Each row of a before or after table is a point. The points were changed in one or more steps. Then noise was added and the rows were shuffled. The steps act on columns, c1 being the first. Write out the steps. A step turns or swaps two columns, mirrors them in a line or flattens them onto one, adds a multiple of one to another, or multiplies or shifts one. Angles are multiples of 10 degrees, from the lower column toward the higher: turns from -170 to 170, lines from 10 to 170 but not 90. Use the fewest steps. Two steps may share a column if one is a turn and the other turns, adds or multiplies; they go together, in the order done. Otherwise the lowest column goes first.
In the rows, zero is written as 128.

Before (9 x 3)
[[113 157 151]
 [138 129 101]
 [125 133 122]
 [108 167 121]
 [ 95 132 129]
 [150  94 135]
 [109 152 125]
 [119 122 130]
 [130 100 122]]
After (9 x 3)
[[ 99 136 145]
 [104 226 129]
 [111 191 135]
 [127 131 103]
 [152  43 123]
 [126 200 157]
 [124 140 122]
 [126  56 123]
 [122 113 136]]
Steps: turn c1 and c3 by -30 degrees; multiply c2 by 2.5

Before (11 x 6)
[[145  86 121 150 167  79]
 [154 152 186 162 170 102]
 [144 154 159 151 174  96]
 [111 163 144 117 132 130]
 [127 141 128 105 143 166]
 [128 140 147 103 140 161]
 [169 142  85 136 128 110]
 [108 154 137 117  90  66]
 [125 147 171 139  82 107]
 [151 114  63 143 140 135]
 [161 113 139 103  98 129]]
After (11 x 6)
[[158 142 162 106  77 169]
 [140 141 146 162 126 114]
 [103 104 134 132 183 192]
 [ 88 130 166 117 176 152]
 [ 79 104 142 142 136 115]
 [149  86 123  78  75 138]
 [120 128  59 115 100 118]
 [145 145 186  93  69 165]
 [142 147 147 158 136 148]
 [146 142 132 166 111 113]
 [ 95 131  78 124 102 147]]
Steps: multiply c5 by 1.3; turn c1 and c5 by -140 degrees; turn c2 and c6 by 140 degrees; turn c2 and c4 by -150 degrees

Before (10 x 9)
[[176 140 111 132 119 117 136 100 130]
 [124 134 100 141 128 114 104 127 131]
 [118 176 155 128 149 119 140 118 128]
 [114 125 120 137 160 128 144 134 138]
 [151 117 112 124 151 132 109  99 128]
 [120 130 125 136 101 121 108 101 122]
 [141 138 115 103 149 113 138  87 129]
 [123 124 131 126 158 117 135 181 136]
 [130 151 112 123 110 140 120 109 128]
 [131 118 110 120 138 127 114 103 164]]
After (10 x 9)
[[112  98 114 142 149 118 111  98 122]
 [135 116 129 127 159 130 131 182 134]
 [126 145 102 119 135 145 100 126 129]
 [ 82 162 111 138 123 141 140  98 128]
 [126 100 112 138 137 129 112 104 144]
 [135 136 126 118 106 140 109 102 129]
 [139 119 119 112 156 112 143 135 131]
 [133 251 154 123 150 131 142 120 127]
 [124 189 111 136 112 126 123 107 128]
 [123 156 115 159 150 134 132  88 129]]
Steps: turn c1 and c4 by 160 degrees; multiply c2 by 2.5; mirror c5 and c6 in the line at 170 degrees; multiply c9 by 0.4

Before (11 x 12)
[[120 120 122 124 154 142 164 122 130 149  92 117]
 [157 118 118 133 145 138  79 122 104 169 126 171]
 [159 146 102 147 155 139 172 135 124 112 124 164]
 [ 69 136 102 147 174  88 146 170 106   7 116 140]
 [179 112 107  77 171 140 125 111 141 137 132 136]
 [168 106 158 136 119 148 115 171 118 120 131 160]
 [144 154 161  90 164 106 124 141 173 124 115 137]
 [104 110 109 151 125  86 119 114 125  94 142 143]
 [147 127 109 140  96 126 124 137 137 141  65 135]
 [170 111 104 159 157 136  96 214 122 162 142  93]
 [140 121 106 104 122 145 132 151 141 165 122 165]]
After (11 x 12)
[[157 119 119 104 126 136  93 110 124  79 108 171]
 [171 112 104 122 206 137  96 147  98 103 101  94]
 [146 122 108 137 111 125 165 161 117  78 141 133]
 [112 134 110 124 105  87 113 123 104 149 155 143]
 [123 129 122 131 133 141 179 103 130 114 112 116]
 [179 109 109 142 124 140 122  83 178 125 120 137]
 [135 125 160 172 173 108 135 105 166 119 137 137]
 [170 111 157 117 175 148 116 157 120 127 137 158]
 [150 120 102 123 136 139 163 108 110 158 129 163]
 [ 72 148 102 107 173  88 149 110 108 190 233 140]
 [142 125 105 142 134 143 134 144 152 106  97 166]]
Steps: flatten c1 and c2 onto the line at 160 degrees; turn c5 and c8 by -60 degrees; add 0.5 times c3 to c5; turn c4 and c9 by -90 degrees; turn c7 and c11 by 40 degrees; turn c10 and c11 by -120 degrees
